Rows are points. To make a cloud, some directions were put in groups of two or more. Within a group, all points are equally far from the middle, so they leave a hole (a ring in 2 directions, a hollow ball in 3). The other directions are filled evenly. Then the cloud was stretched, turned, moved and blurred a little. Count the holes, and give their numbers of directions, smallest first.

Cloud:
[[-26  -9 -47]
 [  9 -12  32]
 [-44 -15 -26]
 [ 27  -6   7]
 [  1 -36  28]
 [ 36 -20  -2]
 [-14 -15  28]
 [-36  28   4]
 [ 16 -18  43]
 [  1  33  -3]
 [ -5 -20 -31]
 [ 53 -51   7]
 [ 60 -12  43]
 [ 37 -43   6]
 [-11   4   6]
 [ 33 -23  20]
 [ 19 -44  17]
 [-19   2   0]
 [  8  -2 -37]
 [-10 -34  31]]
Holes: 0

Cloud:
[[  1 -10 -21  43]
 [-27 -23  34 -44]
 [  1 -40  31  -5]
 [ 27 -28 -26  18]
 [-10 -43  13 -30]
 [ 20  42 -15 -36]
 [ 39  34 -32  10]
 [-27  47  -9  22]
 [-12 -15 -41 -11]
 [  9  22 -22  45]
 [ 47  10 -23 -31]
 [-15  -8 -15 -50]
 [ -4  12 -38 -34]
 [-25  53 -15  -4]
 [ 49  18 -25 -23]
 [-43   7  29 -46]
 [-47 -26  22 -17]
 [ -1 -31 -33   4]
 [ 19  48  10 -27]
 [ -8  23 -33 -35]
 [-42  28  14  27]
 [ 31  13 -29  36]
 [ 14 -32 -23 -30]
 [ 21  -6  41 -35]
 [ 35 -26 -22 -27]
 [-18  26 -31 -32]
 [ 29 -11 -45 -13]
 [-25  13  -7 -51]]
Holes: 1 (4)

Cloud:
[[ -5 -26   0  16 -17 -30]
 [-14 -18 -32 -18 -22  26]
 [  1  17  12 -57  -8  12]
 [-20  10 -14  55   2   1]
 [-19  16  42 -20 -20 -28]
 [ 27  -8   3  21  21   2]
 [-15  29   9  43  19 -17]
 [ -1 -18 -14   1 -10 -32]
 [-24 -11  32 -22  33  14]
 [-24   2  47 -31  15  29]
 [-19  28  35  48   0  23]
 [ 20  29   5 -28   3 -39]
 [ -6 -22  53 -20  20   9]
 [ 22  60   0   4  12  -8]
 [-43 -33   3  -2   7  41]
 [ -3  38  12  -7  12  33]
 [ 12  22  -4 -20 -31  31]
 [  2   0  50 -41  -7  19]
 [ -1  23  59  28   0  -2]
 [-19 -45  14 -12  -9  47]
 [-33  24 -13  44   6  11]
 [-16  -1  50 -33  10  29]
 [ 19  35  29   3  22 -29]
 [  2  29  41 -11 -31 -23]
 [  3   6  22  -7 -49  -4]
 [-20  53   9  30 -25 -16]
 [ -7   4  10  51  16  -9]
 [-18  12  11  -3  26  37]
 [ 16  -3  48  29  -1  -2]
 [-33 -24  -6 -32  -4  -5]
 [-24  28   4  39 -32 -19]
 [ -2 -18   9 -26 -41  28]
 [  4 -34  35 -27  17  19]
 [ 29  41  24   3 -18 -36]
 [  8 -22  -3  46  -2 -10]
 [-15 -55  37   3  -3  12]
 [-45  -9  12  35 -11  44]
 [ 32   0 -36   5 -14  17]
 [-28 -19  26   2  24 -15]
 [  5  42  46  27  -9   7]
 [-41   6 -17   4 -29  23]
 [ 13 -46   7 -33 -20  -4]
 [ -5  15  -2  45  20  15]
 [ 16 -33  28  -9 -35  -1]
 [-12  13  43 -29  18 -25]
 [ -2 -47  30  15 -25   6]
 [ 22   8 -29 -39 -11  -2]]
Holes: 2 (3, 3)

Cloud (84 x 8):
[[-16   6  19  32  -4  11 -35   6]
 [ -1   2 -24  19  -9   4 -57   5]
 [-41  21  -5  -9 -22  27 -21  -9]
 [  2  26   8  17   8  15 -18 -26]
 [  0 -18 -32 -11 -12  14 -31  16]
 [  7 -40 -25   0  -6  -2  -6  10]
 [-24 -26  -2 -10  10 -21 -10   2]
 [ 25  24 -16 -11  24  34   9  20]
 [ 34   4  28  10  18  18  -3   3]
 [ -1 -19  -7 -21   1  24  19  10]
 [-10   1 -33   6  12  45 -10  29]
 [ 12 -52 -11 -14   3  21   1   8]
 [-17   6   2  32 -22  27 -13  11]
 [  4 -18 -40  12  11  -8 -24  15]
 [-16  22 -27 -42  -2  10 -20  34]
 [-24  13  -1  -7  33  16 -18 -16]
 [-22   7  11  19  14  14  35   5]
 [-10 -15  -6   8 -10 -20  18   9]
 [  7 -14  -1  21   1  59  10 -36]
 [ 12  -3  -7  10   8  35  19  15]
 [ -2  -6  16  12  12  31 -11  19]
 [-36 -14 -23  32 -16  32 -43  -1]
 [ -2  15 -34 -17  -8  -4 -48  13]
 [-17  12 -37 -27  15  -4 -49  40]
 [-23  47  -4 -25  33  -3 -24  46]
 [-10   1 -16  23   7  -5   4  26]
 [ -6 -17 -14 -29   9  -5 -21  15]
 [  8  10 -14  12  -8   5  -9  26]
 [ 21  29 -12   5  23   0 -20  27]
 [ 13  -6   8  -2  -5 -19 -31  15]
 [-14  11  20  36  -4   4  19 -26]
 [ 15  -8  -7 -17  14   4 -45  12]
 [-19  60 -21 -21  26  17 -21  31]
 [ 31 -23  16  14  -5  14  -1   1]
 [  3  -1 -12  43 -21  17 -38  10]
 [ 40 -31   1 -11 -24  34   9   4]
 [ 20 -35  21  15  -2   4 -27 -22]
 [  8 -30  -4   0  17  36 -25 -12]
 [ -8 -43  -4   9  -7  25 -18  -1]
 [ 39   9 -17  13   6  32   8  12]
 [  4 -24  -3   2  17   8  -1  -5]
 [ -7  -5 -17  29  12  38 -13 -26]
 [ -6   8  27  39  -2  -7 -18  11]
 [ -2  12  -7  -4  19   8  -6 -11]
 [-39 -33  16 -14   0  -2  -8   3]
 [ 28 -16 -22  27 -36  29  12  11]
 [ 11 -12 -17 -17 -20  12 -41  12]
 [-22  11 -24 -32   3  15  -2   4]
 [-25  -2  -6   8   1 -19   6  -6]
 [ 15 -41   1  14 -17   3  10   2]
 [-32  -1  14  24  18 -13  -6   1]
 [-29   8  10   0 -16   6 -23  -7]
 [ 18 -22  -9 -10 -15  17 -58   7]
 [-19 -50 -28   2  -9  24 -17  12]
 [ 25 -11  -1  18  10  11 -38  26]
 [-47 -19  15   8 -12  12   9 -12]
 [-28  32 -13   5  22  -4  11  -1]
 [-26   8  -9  39 -13  16 -15  -2]
 [ -1  23 -31  36  -7  10 -33 -26]
 [  6  11  -7   5 -15 -13  10  -6]
 [-17 -27   5   3   1 -12 -23 -12]
 [ 10 -45   1   0  18  36 -24 -23]
 [ -3 -21  30  37   0   3   9  20]
 [-16   5 -29  -9   3   2  31 -11]
 [ 18 -15   3  40   8  -9  -1  -1]
 [  6   3 -22  -7   8  -4   7  14]
 [ 14  28   6  -1  -9  21  -1  15]
 [ 22  13 -32 -11  12  13  18   2]
 [ -4  -8  -4  20  14 -28 -36  -7]
 [ 11 -32  38  27  -1  -5  -9 -22]
 [ 25  -5 -13  31   2  26 -16 -46]
 [-31  37  17   3  11  41 -11  27]
 [  8 -23  -6 -16  -5  15 -40   6]
 [ 33  -1  12  -2   4   8   2 -22]
 [ 34 -13   3  25  13  14 -25   1]
 [  2   9   0 -28   1   5 -22   8]
 [ 30  13 -27 -13  -6  15 -23   8]
 [-17  19 -23 -20  24  18  14 -17]
 [ -4 -10   6  19  24  12 -26 -25]
 [ -3  12  11  -7   4 -19 -31 -15]
 [  5 -27 -14   7  -1   8   3  19]
 [  1 -24  19  -2 -22   4  12  18]
 [  8  -2  15  -4 -13  16  12  -8]
 [-42  22  14   7  23   7 -10   8]]
Holes: 0

Cloud, 88 rows:
[[ 32  15 -22  10   6  32  50   1  -1]
 [ 23  14 -12 -10 -12  13  39  15  13]
 [-14 -18  11  37 -17  -2  22 -23 -13]
 [  6 -21 -23  25 -25  -7  24  14   5]
 [ 24 -32  18  -3  19  22  16 -31  -4]
 [ 44  -5   6  23 -26 -10 -10  -6  22]
 [ -7 -31 -21   5 -16   2  -3  33 -38]
 [ 15 -20 -15  20   5  -9 -46  16   0]
 [ -5  14 -30  -7 -40  17   5   3 -14]
 [ 34  18 -29  14 -25   2   1   0   2]
 [ 23  -9 -17   4   5 -25  14  10 -16]
 [ 34  41 -11 -53  -3  12  42  17   5]
 [ -2   0  15 -11  23   8 -16 -52  33]
 [ 14 -29  -1   4  18 -36   7   6  -3]
 [ 34  -9   0  -9 -19  19 -13  23  -7]
 [-16  15  13 -11  -8  42  -7  -4  23]
 [ 20  19   9  43  -8 -11 -48 -19  29]
 [ 26  -2 -17  24 -35  -3  18  -3   5]
 [ 40 -10 -18 -47  10 -22 -11  28   2]
 [ 31  12  -8  15 -33  -8   9 -23  -6]
 [ 18 -58 -25  -1   9  -7   7  15 -12]
 [ 17 -16 -18  -4 -33  29 -12   3 -33]
 [-11  -1   3 -17  -9  28  44 -29  10]
 [ 32 -16  22 -31  25  -3 -11 -13  -3]
 [ 31  -1  34  -6  20   1 -22   9  22]
 [ 27  20  52  13   9  40  -8  28  21]
 [ 22  25  -6 -26  -9  24 -22  -2  30]
 [ 16 -42  -9  -9  -4   0 -27  44   2]
 [ 34  12  18   5 -10  30  10 -33 -20]
 [ 37  27 -53  -3   5  22 -24   1  14]
 [ 11   3   0  12 -15  10  45  16 -19]
 [ -8 -10  10  29  16  17  -5  -2 -10]
 [ 33  29  -7 -34 -17  -6 -34  35  32]
 [ 30  -4  -8  -3  17  -8  19  40  15]
 [  4  -2   8   4  51 -19  -7  -9  -7]
 [ 39   0  -5  20  13   5 -17   7  16]
 [ 31   9 -23  35  -9   4  -3   1   5]
 [ 13   4   5 -34  33  18   3  15 -22]
 [  1 -42  20   0   3   1  33  26 -11]
 [  7  42   4 -17  19  34 -22 -39  32]
 [  4  -5  -5 -44  18  20 -21  36  -9]
 [ 19  15  15  13   4  49  -3 -35   2]
 [ 27  22  -4  21   7  -1  15  15  -1]
 [ 33 -21 -12  -3 -20 -21 -39  30 -21]
 [-29  -3   7  52  21  17  -6  14 -11]
 [ 10  20 -13  20   4 -10 -18  20 -14]
 [ 37  -1 -15 -21 -15 -11  18  -7 -18]
 [ 16  46   6 -16 -18  17 -20  16  27]
 [-11 -22 -14 -39  -9  21  -4  -3   4]
 [ 34  28  -9  19  16  26  28  -9 -11]
 [ 20 -22 -43 -10  16  11 -30  13 -29]
 [-12 -15  16  48  -4  24  11  -6  -8]
 [ 15 -38   4  41  -4  15 -17 -22 -18]
 [ 29  60 -26 -48   2  12 -11   7   5]
 [ 18   2   8  16 -23   6  30 -34  21]
 [  5  -8 -16 -47  41 -20   8 -14  -9]
 [ 35   1 -36  -7  33  18 -35  -7 -20]
 [ -3  -6 -39 -30  13 -25 -30 -16 -17]
 [  2 -20   9 -19   6  16  -6   9  21]
 [ 26  43   3  14  -6  38 -13  12  23]
 [-15 -28  -4  -4  30  -4 -11  29  23]
 [ 40   1 -13  -3  16  26   8 -35   0]
 [ 45 -24 -33 -39  19 -12   6  -2 -32]
 [ -9  25 -52   3 -29 -14 -28  13   3]
 [ 42   7 -26 -18  23  10  26  -4 -23]
 [ -3  -9 -17  14  -1   9   8   4 -15]
 [ 26  -2  14 -44 -23  12  14  10  23]
 [ 16   6  39   6 -12  17   9   6 -12]
 [ 29 -44 -25  -3 -13   6  24   2  -8]
 [ 29  19   9 -17  25  28  29 -28  20]
 [ 28   6 -20  -7   2 -24 -32  39 -33]
 [ 29   7  -7   7  -9  29  35  35  -4]
 [  7  11 -19  -1  11   8 -20   8   5]
 [ 23  -4  -5  32   8   3 -46 -22   1]
 [ 15  39   0  16   3   0 -33   2 -16]
 [ 18  27  -9  -6   1   8  11 -36   8]
 [ 25  43   0   8 -42  -2 -23 -13  -2]
 [ 58   7 -21 -21 -10  -5  19 -31   1]
 [ -3  10   2 -16  45 -10   1   6   9]
 [  7  -3 -37  24 -41  23 -15  -6  -2]
 [ 20  60 -25  17  12  13 -14 -15 -22]
 [-16  -2  23   4  -2   8 -14   7 -23]
 [ 26  -4  14 -14 -11   2  27  45 -25]
 [ 27 -13 -53  22 -13  23 -24  30  -9]
 [ 16  40 -10  -9 -14   0 -11 -21 -18]
 [ 31 -18  -9 -23 -45  16  -4  26  -7]
 [ 12  -2   3  -8  -2   4   9 -21  11]
 [ 38 -24   4  11  34  18  12  12  -6]]
Holes: 0
